Each row is a point. The window is the flat piece filled in between its corners: a triangle in 3 columns, a solid with four corners in 4, and so on. A path goes straight from each point to the next, and from the last back to the first. After which points does the path pass through the window?

Window (3 x 3):
[[-21  40  10]
 [-27  -7  27]
 [ 76 -84  -2]]
Path:
(1): [-52  -3 -41]
(2): [-7 11 42]
(3): [ 38 -33  71]
(4): [ -3 -49   6]
(5): [-59  16  -9]
(6): [-27  47  73]
(7): [25 -9 65]
(8): [ -9 -28   0]
Through the window after points: 1, 7

Window (6 x 6):
[[-43 -32  64  16 -15   4]
 [ 38 -49 -21  66  -3  -3]
 [ -1 -59  45 -12 -35  13]
 [ 36  24 -23  17  45   4]
 [ 85  51 -48  69  -8 -20]
 [-77  66 -56 -59  35  -6]]
Path:
(1): [ 34 -33  -4  37  18 -61]
(2): [ 19 -16 -27  57 -10  77]
(3): [ 16  48 -60  27   9  76]
(4): [ 33  30 -36   8  24 -46]
(5): [  7 -12  30  21  18 -57]
(6): [-20  -4  19  27 -26  56]
(7): [ 30 -24   1  36 -45  79]
(8): [ 36 -42  31  36 -11 -38]
Through the window after points: 1, 5

Window (8 x 8):
[[ 91  24 -32 -16  20 114  12 -37]
 [107   3   0  25 -16 -87  39  25]
 [-64   0  -5 -11   5 -64  77   9]
 [-32 -14  52  17   5   3  12   9]
 [ 21 -15  20 -67   9 -17  77   6]
 [ 59  95  48  34   3  -1 -69  15]
 [-48 -16  38 -18  82 -27 -87   2]
 [-20 -68 -29 -63 -33 -52   7  10]]
Path:
(1): [ 36  15  13 -25   6  23  -7 -74]
(2): [-18  -7  18 -31   7 -16 -17 -47]
(3): [-18 -18  -5 -33  25   9  -7  32]
(4): [ -1 -17  -6 -22   3 -11   1  39]
(5): [ -4  -7  12 -36  -2 -48   8 -40]
(6): [ 67   8  32  13 -14 -69  12 -57]
(7): [ 49  -7 -13  12   6 -30  42 109]
(8): [ 45 -11 -29 -10  30  41   4  47]
Through the window after points: 4, 6, 8

Window:
[[-68  78 -37  52 -36  54  35 -43  32]
 [ -5  14   0  42  84 -71 -37  36   7]
 [  9  33 -17 -76  51  91 -40  40   5]
 [-42 -75  44  78  52 -84 -40  -9 -21]
 [ 11 -40 -17  -5  76 -67 -63 -34  14]
 [-64  44  38   8  -1  -2  55 -41  55]
 [-40  52 -73 -93 -15  49  -8  62   8]
 [ 27 -21 -77 -46  54  30  25  70  -2]
 [ -2  71   3  16 -91  32  49  -6  35]]
Path:
(1): [-36  87  -6 -35   6  44  53 -27 -34]
(2): [-14  27 -11 -48  80  -1 -18  -5 -57]
(3): [-11 -29 -25 -13  60  29 -48  50  51]
(4): [-19   7   1  28  15   3  -9  10  48]
(5): [-17  39   3   9  22  -6  21 -15 -13]
(6): [-27  19  -8 -32  60 -13  37 -42 -64]
(7): [-36  -3  -9  -5  41   4 -17  28  43]
(8): [-18  30 -16  -8  -1  22 -17  24  59]
(9): [ -3  45 -19 -26  30  11  15  18 -58]
(10): [ -9  37 -24  -1  16   2  28 -26 -56]
(11): [-43 -19 -22  17  13  -5   2  61 117]
(12): [-34 -23 -13  22  31  -4 -30  16  69]
(13): [-19  27 -23 -22  67 -26  18 -34 -53]
(14): [ -5  33 -18 -22 -15  10  31 -34 -39]
(15): [-31  15  -8   7  -7  23  -5   3  51]
(16): [-36  14   2  11  -8  70 -16  53  89]
Through the window after points: 8

Window:
[[-20  -6 -35 -33 -95   3   9 -84  -4 -36 114  65]
 [ 46  57 -17 -82  42  71   8  10   8  20 -16  -3]
 [-35  12  61 -26 -32  38  30 -21  41  95 -60 -20]
 [-14 -59   7  50  21   9 -11  28 -70  36   8 -47]
 [ 83  21 -32  29 -38 -20 -72  24  54 -42 -20  17]
 [ 22 -50 -34  58 -36  81   7 -47  80  22  45 -30]
 [-39  -7 -88 -52 -11 -56   7  15  43  -7  -3   7]
 [  6 -55 -78  24 -74  32   7  72  -5 111 121 -61]
 [-35 -24  57 -19 -66  47 -44  62  27  31   4  37]
 [ 18  82  39  63 -40  35 -21  38  33 -11  31   6]
 [ 37  14   2  12  28 -23 -79  -2  50 -18  14  13]
 [ 61 -54 -57 -37  46 -38  39  37  54  15  -3 -49]]
Path:
(1): [ 30 -17 -38 -14  27   9  17  28  34  32  -1  11]
(2): [ 36  -9 -63  35  19  11  -7   4  36  46  28  79]
(3): [ 15   8  14 -16  -7  -4 -53   2  43 -22  13 -44]
(4): [-28   9  17 -28 -65  33 -28   0  36   4   7 -37]
(5): [  1   2  19   5 -26  20  10  -1  21  45  13  39]
(6): [ 23  21  -9  13 -19  39  28  -6  18  58   7  92]
(7): [-19  -6  22 -49 -27  36 -16  -4  36  19  -6 -74]
(8): [  7 -31  -8 -35 -28  -3  -9  28  42   6  11 -56]
(9): [ 40 -29 -52   6  22   5  26  37  22  52  27  42]
(10): [ 43 -10 -24  29  12  29  28  32  25  66   0  82]
(11): [ 23   7 -24 -19 -29  36 -33 -20  41 -19  28 -48]
(12): [ 40 -13  -7 -37 -20  -3 -16  10  22 -16  11 -85]
Through the window after points: 2, 4, 6, 8, 10, 12

Window, 14 rows:
[[  13    7   42   18   26   32  -87    7   11    9   35  -15   24   -2]
 [  38  -41   54  -31  -64  -17  -57  -37  -10  -36   46   31  -27    5]
 [ -33   -4  -36   14  -99  -65   31   72   31  -49   34    6  -32   54]
 [ -36  -50  -33   -6  -28  -59   -6  -26  -48  -33   26  -27  -94   16]
 [ -32  -69  -52   10  -64 -102    0  -46    2    4   49   16    4   18]
 [  -7  -14   35    6  -10   42    9   14  -61  -23   30   38   36  -24]
 [  -1  -30   45   41   -6   -2   46  -57   36  -38   31    3  -29   33]
 [ -52  -86  -57   33 -121   12    5    1    3  -13   17  -14  -41   43]
 [   8   61   17  -58  -44   83   31   55   -3   97  -91   32   38   52]
 [  73   62   15   16  -11   66  -27  -10  -17  -26  -68    9   60   -2]
 [ -18  -35   38   41  -74  -54  -12  -43  -63  -16   59  -47  -11   56]
 [  69   64  -31  -87  -36   76   44   35   32   23   24  -32   60   21]
 [  -9    3   87  -59    1   36  -14  -28    6  -29  -46  -45   71  -25]
 [ -21  119   26  -33  -52   96   -4  -16    5   35  -33   18   39  -24]]
Path:
(1): [-37 -17 -12 -27  -7  27 -26 -41 -20 -56   3  25  27  88]
(2): [-23  26  11 -45 -12  52 -15 -23  -8 -27   9  11  31  56]
(3): [ 39  15  33   5 -42   1  10   9  -5  29  -9  -2   4 -28]
(4): [ 39 -12  38  35 -65 -13  -1  -3   7  21  -2 -17 -22 -43]
(5): [-31 -17  26  -8 -31   9 -48 -30 -30 -31   8  34   6  39]
(6): [  1  15  21 -10 -20  49 -19  -6 -18 -26  -5   9  27  46]
(7): [ 32   8  63 -10 -31  42   8  18  -6  10 -11 -29   8 -83]
(8): [ 19  -4  18  26 -62  -9  16   6  -5   6   6 -26 -26 -31]
Through the window after points: 8
